Rows are points. A path goes straight from each point to the next, and from the last back to the first. The post is the endless flat space through its rows: a point in 2 columns, a line in 3, a plane in 4, and so on, so that a path can go around it. How many times does the path go around the post? Going back the other way cancels.

Post, one row:
[[-10   1]]
Path (28 x 2):
[[ -4 -28]
 [ 32 -16]
 [ 22  34]
 [-15  20]
 [-49   8]
 [-28 -44]
 [-52   8]
 [-46  40]
 [ 16  11]
 [ 51  11]
 [ -1  19]
 [ 19   1]
 [  2 -14]
 [  4 -15]
 [ 11   4]
 [ 10  24]
 [ 22  -9]
 [  4 -28]
 [-60 -19]
 [-13 -40]
 [ 28 -21]
 [ 21   7]
 [ 48 -35]
 [-29 -51]
 [-30  -4]
 [ 12 -51]
 [-25 -11]
 [-58  -8]]
Times around: 0

Post, 3 rows:
[[ -4   5   4   7]
 [  7   8 -20  13]
 [-27  -5   9 -19]]
Path (24 x 4):
[[  4 -16  22  13]
 [-13 -22   0  19]
 [-10 -10   9  -2]
 [ -1  10  -6  -4]
 [-35  10  30 -27]
 [-25 -10 -36   3]
 [-18   9  17   5]
 [-19  21  -8 -28]
 [-17   2  33 -26]
 [-20  15  -5  -8]
 [-24  -3 -23  -1]
 [-10 -25  -9  -6]
 [ -6  -6  21  -8]
 [-12  -3  17 -16]
 [ -2 -16 -15  -5]
 [ 12  23 -36   1]
 [-26  11 -23  -9]
 [-10   3  22  16]
 [-12  -3 -11   7]
 [-20  19  -7   2]
 [-17  30  17 -22]
 [-24  10 -20 -18]
 [-22  -3 -60   3]
 [  1 -22  38  20]]
Times around: 2

Post:
[[-37   1  25 -10   1   2   6   1]
 [-10  -3   1   3  10   6  23  11]
 [-38   5   0   3   8   9  23  -5]
 [ -4  13  -1 -14 -16 -18 -34   4]
 [ 22  18  15 -10 -39  -2 -23  -6]
 [  8 -31 -13   2   6   4  -5 -18]
 [  6 -19  -8  -3  -1 -10  32 -15]]
Path:
[[-13  21  16 -15 -10   3  35   7]
 [ -1 -31  29 -23   3  -1   4  26]
 [ 10  19  24  19 -47  33  12  -6]
 [-10 -60  39   1  11  -7  14  -1]
 [  0   7 -17   5   2 -16  24  19]
 [-10 -25  37  18  16  13  12 -21]
 [ 16  -6 -49   8  10 -17  23 -25]
 [ -6 -10  24 -35 -14   1  -6 -13]
 [ 33  24   2 -21 -47 -15   7  17]
 [  4 -40  -7   0 -11 -10 -24  -6]
 [  4 -19   9  -7   0 -15  25  15]
 [ -3   4  22   5 -16   7  21  12]
 [-21 -14  35  -1  -7 -30  18 -10]
 [ -1 -18  22  -6  -2   4  -8 -17]
 [ 34   5 -12  15  -5  43   1   2]
 [ 20  17  17 -24 -48 -11 -19 -10]
 [ 25 -29   5 -22 -20  11  19 -12]
 [ -8   9  15  -5  -8  33   3  -3]
 [-16  -2 -11 -14  24 -29 -20   0]
 [-17   4  -9 -19 -18 -13  -5 -34]
 [ 23  -2  11 -16 -46  -4  21 -31]
 [ -5 -24  23  -4 -10  15 -20  -2]
 [ -2   9  -6 -17 -10 -56   7  12]
 [  6  10  -1   1  -3 -11   9   2]
 [ 11  36 -29 -17 -12 -39 -41  23]
 [-14  42 -26  -3 -11  -5 -13 -32]
 [ -8   6  -4 -17  11  15 -10  17]
 [  5 -10 -56 -22  17 -27  22  -9]
 [-23  24  39   9  23  43  53  16]
 [ -5  -1  22 -17  16 -11 -17  29]]
Times around: 3

Post, 10 rows:
[[  3  20 -20  15  26   3  11  32  -1 -12   4]
 [ 12  11   3  -1  16   8  17  15  -2  16 -45]
 [  3   5  -9   4   2  -7 -19  -1  -3   0   7]
 [ -3  -3  -9   6 -17  22  19   1  -4   7 -14]
 [-18  17  12  14  -4  -5  -1  -2  -7  11 -17]
 [ -3  -6  -3 -11  26 -11 -19   1   2 -12   4]
 [ -6  -2  12   9  -7  -3  -2  -1 -12  13  18]
 [-16  -9   7 -17 -11 -22 -24   7  11   8   4]
 [  1  10  10   3  -4  10 -15  -9  11 -22  -7]
 [ -6 -20 -16   8   0   3   1   9   4  19   2]]
Path (30 x 11):
[[  7  -1  26  18  22  -9   2  -5 -13  21 -20]
 [ 14  17  -5  28  -8   5  11  22  -3  14 -16]
 [-11 -15  -2  11   6   0  -2   7 -18   0  25]
 [ -7  16 -10  26   9  15   3   3 -31   8   8]
 [-16  32  -9  18  -8   3   3   1  -5  14  -9]
 [-23  26   2  23  -3   4 -12   8 -13   4  -1]
 [-12  -1   7  20  -7  16   0   8   5   3 -36]
 [ -4   7 -16  19   0   4 -41 -14  33 -35 -18]
 [-31  19  -9  28 -39   5   8  -4  16  -2  14]
 [ -3  -7 -33  -6 -33  13 -13  -6  12  -4  35]
 [  5  32   9  20  24  11 -16   0  -6  -8 -24]
 [-11 -24  -4  -2  30  23   6  -9   7  -2 -18]
 [  1  26  10   3  28  -1  18  11   2  26 -60]
 [ -9  30  13   3 -12 -27 -14   9   8   9 -14]
 [ 18  13 -19  10   8  -2 -18  -8  -6 -20  12]
 [  8  -2  11   3  19  16  12 -24   1  -4  -7]
 [-18  34  -8  22 -20  -2  24  18  -2  33 -48]
 [ 19  13   5 -25  23   9   7  -6  -2  -6   8]
 [-33  10   8  24 -13  13  15   9  -1  25 -40]
 [  8  -2   2  21  24   9  -2  -4 -25   1 -27]
 [ -3 -11  17   1  11  -9 -20   0 -16   0   7]
 [-16  14 -32   6 -24  -9  -7  35  14  20 -12]
 [  8   0  -9 -20  16  13 -35 -25  12 -40   2]
 [-21 -20 -17   8 -10  26   8 -12 -12 -10   9]
 [ -9 -28  22   2  19 -11 -15   9   1   9 -12]
 [ -9  21  16  -5   9 -35 -26  -5  -8  -9  10]
 [-15  15 -10   4  -6   1   0   8   8  -8  -2]
 [  8 -20  -3 -15   4   8  -7   7  11   7  34]
 [-32 -16   1   5  13  13   0  -1  -5   8 -16]
 [  8  12 -20  38  14   8 -13   5  -3 -17   1]]
Times around: 2
